Each row of a before or after table is a point. The points were changed in one or more steps. Then noise was added and the rows were shuffled. The steps act on how far a point lies along the listed directions, d1 being the first. Write out the steps. A step turns or swaps two directions, mirrors them in a line or flattens them onto one, adds a multiple of one to another, or multiplies one. Angles are multiples of 10 degrees, from the lower direction toward the higher: turns from -170 to 170, lines from 10 to 170 but not 90. Use the fewest steps. Two steps may share a direction if one is a turn and the other turns, adds or multiplies; they go together, in the order done. Otherwise the lowest direction goes first.

Directions:
(1): [-26.6 -12.3]
(2): [ 12.3 -26.6]
Before (12 x 2):
[[-3.2  2.7]
 [-4.7  2.5]
 [ 0.6 -4.2]
 [ 7.0 -0.5]
 [ 0.0 -3.9]
 [-3.3  0.2]
 [-2.4 12.4]
 [-0.9 -4.8]
 [ 0.3 -2.2]
 [-1.8 -5.3]
 [ 3.4 -3.1]
 [-3.3 -1.8]]
After (12 x 2):
[[ -6.9   2.2]
 [ 18.7   3.8]
 [ -2.5  -6.2]
 [ -0.7  -3.4]
 [-11.0   1.0]
 [ -1.3  -6.4]
 [  1.6  18.2]
 [ -9.9  -4.8]
 [ -5.4  -8.4]
 [ -8.4  -9.4]
 [ -8.9  -1.8]
 [  7.3  -2.6]]
Steps: multiply d1 by 3; multiply d2 by 1.3

Directions:
(1): [-34.8 -25.4 -14.2  21.0   3.1   8.0]
(2): [-13.3  -9.5  -4.4 -42.8  -7.9  19.9]
Before, 14 rows:
[[  0.1   0.3  -0.9   6.7   1.3   0.2]
 [ -6.6  -5.0  -4.5  -1.5   1.0   4.0]
 [ -5.2  -7.6   0.9   1.5  -1.3   2.0]
 [  1.6   0.7   0.8  -0.2  -2.4   1.8]
 [  3.6  -0.3   1.8   1.4   2.4  -2.2]
 [  6.8   7.7   3.3  -2.5   0.9  -3.2]
 [ -3.1   1.0  -0.7  -0.4  -2.4  -1.8]
 [  1.4  -3.3   1.0  -1.5  -3.0  -0.6]
 [ -4.4  -2.0  -1.5  -3.5  -2.6   6.2]
 [  4.9   5.6   4.0 -10.6  -2.4   3.1]
 [ -0.9   0.3  -0.6 -11.9  -1.9   2.3]
 [ -7.0  -9.0  -4.5 -13.4  -2.0   7.5]
 [  5.9   4.7   0.9  -4.6  -2.8   0.8]
 [ -3.8  -2.5   2.7 -20.3  -0.4   5.9]]
After:
[[ -6.2  -3.2  -2.0   1.1  -1.7   5.3]
 [ -2.9  -6.0   1.9  -5.6  -2.5   3.3]
 [  3.8   3.1   0.8  -4.2  -0.4   2.3]
 [  3.4   5.2   2.0   7.7   2.6  -5.1]
 [-12.1 -13.0  -6.9   2.4   0.6   4.5]
 [-14.6 -10.4  -2.3  11.1   5.1   0.0]
 [ -3.5  -0.3   0.3  13.6   1.9  -1.4]
 [ -7.5  -4.4  -3.7   7.5   1.4  -1.6]
 [  3.7   0.0   1.9   0.2   2.0  -1.9]
 [ -2.9   1.0  -0.5  -1.2  -2.5  -1.7]
 [  1.4   1.3  -1.2   9.0  -0.5  -1.7]
 [ -5.5  -4.2  -4.1  -4.7   0.4   4.6]
 [  0.5   0.2   0.5   2.6  -1.9   1.3]
 [  0.5  -3.9   0.7   1.4  -2.8  -1.0]]
Steps: swap d1 and d2

Directions:
(1): [-17.8  15.1  -2.7  36.1 -26.9 -16.7 -19.4  24.8   3.4]
(2): [23.9 36.1 13.7 -4.8 -9.9 15.2  4.2  1.3 37.8]
(3): [-10.3   4.2  22.1 -29.3 -40.5  11.9  -3.0   0.2 -24.3]
(4): [ 13.2   4.0 -11.1  -9.0  16.9  28.6 -24.9  38.9 -15.0]
(5): [-27.5  21.1  35.0  -5.4  32.4  -8.2 -16.3  -3.6  -2.4]
Before, 13 rows:
[[  3.7   3.5   1.2   2.1   0.9   0.5   0.8   1.5   2.2]
 [  2.7   0.6  -2.4   4.6   1.3   1.0  -0.2   7.4   0.2]
 [  1.5   6.1   7.6  -4.5   5.3   0.3   2.2  -5.7   4.8]
 [ -2.4   4.2   8.1 -10.3   8.4   1.5  -0.1  -5.4  -0.7]
 [  1.4  -2.0  -2.5   0.5   4.5  -0.1  -3.7   1.0  -2.7]
 [  1.5  -9.3   1.4  -6.6   6.1   2.4   7.0  -8.7  -1.6]
 [ -4.3   3.4   3.0  -5.2   2.0   5.5  -3.7   5.5  -6.3]
 [ -1.6   5.7   9.9  -8.8   5.0   1.0  -1.5  -4.3   1.5]
 [  5.1  -8.0  -7.1   0.7   5.5   3.9   1.8   1.2  -2.1]
 [  3.0  -7.5  -1.5  -4.3  12.8  -0.5   7.7 -11.2   0.7]
 [ -3.5  -3.2  -1.0   0.2   1.7  -0.6   1.2   2.8  -3.2]
 [  2.3   2.6  -0.8   2.1   6.4   2.5  -3.9   5.0   4.9]
 [ -2.6  -2.9  -1.9   5.9   3.2   0.5  -3.2   5.6  -3.6]]
After:
[[  4.2   3.7   1.1   2.3   0.7   0.4   0.9   1.5   1.0]
 [  4.1  -5.4  -1.1  -4.6  12.6   0.6   8.3 -11.1   2.5]
 [  1.1   3.2   6.1  -7.9   1.0   2.1   0.5  -3.7   2.1]
 [  1.8  -8.9  -5.7  -0.1   8.2   2.7   0.6   0.5  -3.5]
 [  1.2   1.7   4.6 -10.3   3.5   3.3   2.4  -4.9  -0.4]
 [ -3.0  -4.4  -2.7   6.4   2.7   0.3  -2.9   5.3  -5.1]
 [  1.6  -7.9   2.8  -7.5   5.7   2.9   7.0  -8.5   0.3]
 [  4.5   5.9   4.6  -4.1   2.8   2.3   3.7  -5.4   6.2]
 [ -3.5  -3.7  -1.1   0.2   1.3  -0.8   2.1   2.7  -3.9]
 [ -4.4  -0.5  -0.6  -5.3   0.9   4.6  -3.0   5.5  -8.7]
 [  1.7   0.5  -2.8   1.8   5.9   1.5  -4.5   5.5   2.9]
 [  1.2  -4.0  -3.0   0.7   4.4  -0.7  -3.3   2.0  -4.1]
 [  0.9  -0.8  -1.9   4.4   3.1   0.1  -0.5   7.3  -1.3]]
Steps: add -0.5 times d4 to d2; multiply d5 by 0.4

Directions:
(1): [ 21.4   3.4  33.1   3.2 -28.5 -20.6  22.6   7.7   0.0  12.9  39.8   4.1]
(2): [-14.9   9.8   3.8 -13.6 -16.8  47.7  37.4  17.4 -17.7  -5.6  -4.7  -2.1]
(3): [-10.1  -6.8  11.0 -34.8  -9.8  14.3 -19.8   5.3  31.5  37.0  -4.2  23.5]
Before (9 x 12):
[[ -1.3   3.8  -0.9   1.2   1.4   1.8   0.4  -0.3   1.3  -0.4  -0.6   1.7]
 [ -2.9   3.2   0.2  -8.4  -3.1   7.8  -0.4   1.9   5.9   5.9  -4.1   4.7]
 [ -2.1   2.1   1.3  -4.1  -0.5   2.5  -0.9   3.0   1.9   1.1  -0.2   0.3]
 [  0.7  -3.4  -5.7   1.4   6.4  -9.9 -17.6  -6.2   2.2   1.3  -2.4   2.3]
 [  3.2   3.0   0.4   5.5  -2.9   2.7  13.3   1.4  -8.4  -6.7   3.8  -3.1]
 [  4.6  -0.9  -1.1   3.5   3.7 -12.5  -9.5  -2.2   2.7  -2.6   0.3  -1.4]
 [  0.6  -2.1   3.2  -7.7   0.2   2.3  -5.9  -1.1   5.8   6.6  -1.6   4.5]
 [  2.6  -1.3  -1.2  -3.8  -2.2  -0.1  -5.6  -3.1   2.0   3.1  -1.1   1.6]
 [  2.8   1.8   3.5   0.7  -1.6  -1.5   4.5  -1.0  -2.1  -1.5   6.4  -0.6]]
After, 9 rows:
[[  6.6   1.6   0.0  10.0  -1.2 -10.3   1.7  -2.3 -11.5  -7.7   8.7  -4.7]
 [  3.2   2.5  -1.7   6.7   1.1  -3.6   4.2   1.5  -8.0 -11.1   0.2  -6.4]
 [ -0.4   1.3   0.8  -1.7   1.4  -3.3  -4.3   0.8   3.5   1.5   1.1   0.3]
 [ -4.6   0.5  -2.3  -7.4  -1.6  14.7   4.8   2.8  -0.2   1.9  -5.3   3.7]
 [  3.7   1.7   1.0  -2.3  -1.0  -7.8  -7.4  -2.4   8.9   6.2   0.7   3.4]
 [  5.1  -0.7  -1.2   1.4  -1.5  -4.7  -4.3  -4.7  -0.8  -0.6   0.7  -1.0]
 [ -3.3   0.2  -3.1  -3.1   3.4   5.6  -0.3  -1.2  -0.8  -2.4  -3.9  -0.2]
 [  0.2   3.8   0.6   1.1  -0.2   0.4   1.1   0.2   2.0   0.7   1.3   2.4]
 [  4.7  -2.3   1.6   1.5   3.9  -8.5  -6.8  -4.5   2.5   0.6   0.9   0.7]]
Steps: multiply d1 by -1; turn d2 and d3 by 80 degrees
